Rows are points. The last column is the point's height on a tilted bowl or saddle (a function of degree 2), plus a little noise. Along how many of its main directions does it bend up, bend down or stay straight?

Points (11 x 3):
[[16, -8, 17],
[28, 37, 58],
[17, 4, 24],
[-12, 35, 17],
[-11, -46, 26],
[-3, -73, 19],
[3, -34, 12],
[-47, -42, 59],
[47, 4, 29],
[22, -7, 17],
[22, -23, 6]]
Directions: 1 up, 1 down, 0 straight

Points (17 x 4):
[[-10, 21, -21, -18],
[34, -38, -36, 32],
[61, -28, -20, 65],
[-14, 28, 29, -19],
[49, -15, 25, 52],
[3, -8, -25, 11],
[26, 35, -11, -11],
[22, -16, -32, 24],
[55, -74, -41, 37],
[-17, 2, 57, -25],
[-5, 10, 5, 9],
[-34, -52, -12, -33],
[21, 14, 10, 17],
[-22, -21, 24, 1],
[-34, 16, 10, -18],
[40, -49, 2, 52],
[8, -20, 51, 1]]
Directions: 0 up, 2 down, 1 straight

Points (26 x 5):
[[-22, -33, -10, -7, -8],
[-17, -49, 30, -15, 6],
[-57, -45, 53, 29, 19],
[52, 38, 11, -16, 10],
[-49, 0, 7, -60, 0],
[-13, 5, -17, -19, 0],
[9, -69, 12, 6, 23],
[-16, -31, -8, -41, 3],
[28, 48, 19, 45, 17],
[18, -22, -45, -27, 35],
[-34, 14, 65, -8, -8],
[-3, -38, 13, -8, 2],
[-48, 2, 2, -47, -10],
[45, 0, -27, 62, 95],
[-24, 19, 40, -31, -2],
[22, 8, 7, 45, 21],
[-42, -35, -15, 2, -22],
[28, 35, -34, 2, 61],
[17, 3, -7, 41, 33],
[-41, 12, -7, -16, -14],
[-45, -22, -6, -11, -22],
[-8, -26, -49, 11, 13],
[5, -14, -1, 43, 22],
[40, 7, 45, 14, -49],
[43, 57, 20, -25, 7],
[1, -42, -16, 8, 13]]
Directions: 3 up, 1 down, 0 straight

Points (43 x 7):
[[-44, -13, 11, -27, 26, -16, -31],
[1, -95, 42, -56, 28, -11, -41],
[26, 7, 59, 24, -52, -34, 5],
[-2, 26, 10, 15, -19, -25, -5],
[22, -27, 35, 8, 15, 23, -29],
[24, 37, 39, 12, -12, -34, -30],
[-31, 17, 15, 25, 34, 13, -32],
[30, -26, -7, 6, -5, -39, -5],
[27, -19, -48, 14, -10, 0, 12],
[-4, 22, 23, 7, 43, -38, -60],
[20, -13, 30, 6, 1, 4, -15],
[40, 80, 66, 5, 16, 0, -95],
[-55, -11, 30, 21, -6, -9, 15],
[29, -6, 2, -10, 5, -3, -7],
[-6, 0, -17, 27, 8, 0, 3],
[5, -82, 36, 2, -10, -26, 14],
[20, 42, 21, -15, 40, -46, -67],
[6, 22, 35, 5, 4, -4, -32],
[54, 38, -10, 7, -63, -37, 14],
[-46, -24, 12, 10, -8, -26, 15],
[-82, -12, -18, -64, -16, -9, -27],
[-30, 18, 58, 27, -20, 36, -35],
[30, -48, 29, 34, 42, 6, -47],
[7, 7, 2, 33, 3, -11, -3],
[-13, 29, 13, -6, -30, -13, -9],
[44, -9, -45, -31, -23, -62, -18],
[35, -6, 46, -32, 0, -14, -34],
[31, 30, -4, 24, 25, -32, -21],
[-67, -9, -1, -32, -34, 14, 8],
[-4, 6, -4, -17, -30, 16, 5],
[30, 4, 64, -52, -18, -26, -45],
[17, 6, 0, 43, 48, -8, -33],
[9, 32, 8, 57, -66, 55, -27],
[1, 6, -50, 31, 7, 22, 10],
[72, -33, 24, -35, -6, 3, -10],
[30, -4, -31, 11, 23, -40, -14],
[1, -42, 9, -16, -71, 15, 36],
[24, 10, -34, -44, 29, 26, 10],
[9, 12, 27, -23, -14, -19, -19],
[-23, 35, -20, 13, 35, -48, -37],
[38, 19, -1, -30, -22, -16, 0],
[-13, -19, -3, -23, -5, -10, -1],
[1, -35, -44, -2, -28, -25, 10]]
Directions: 1 up, 3 down, 2 straight
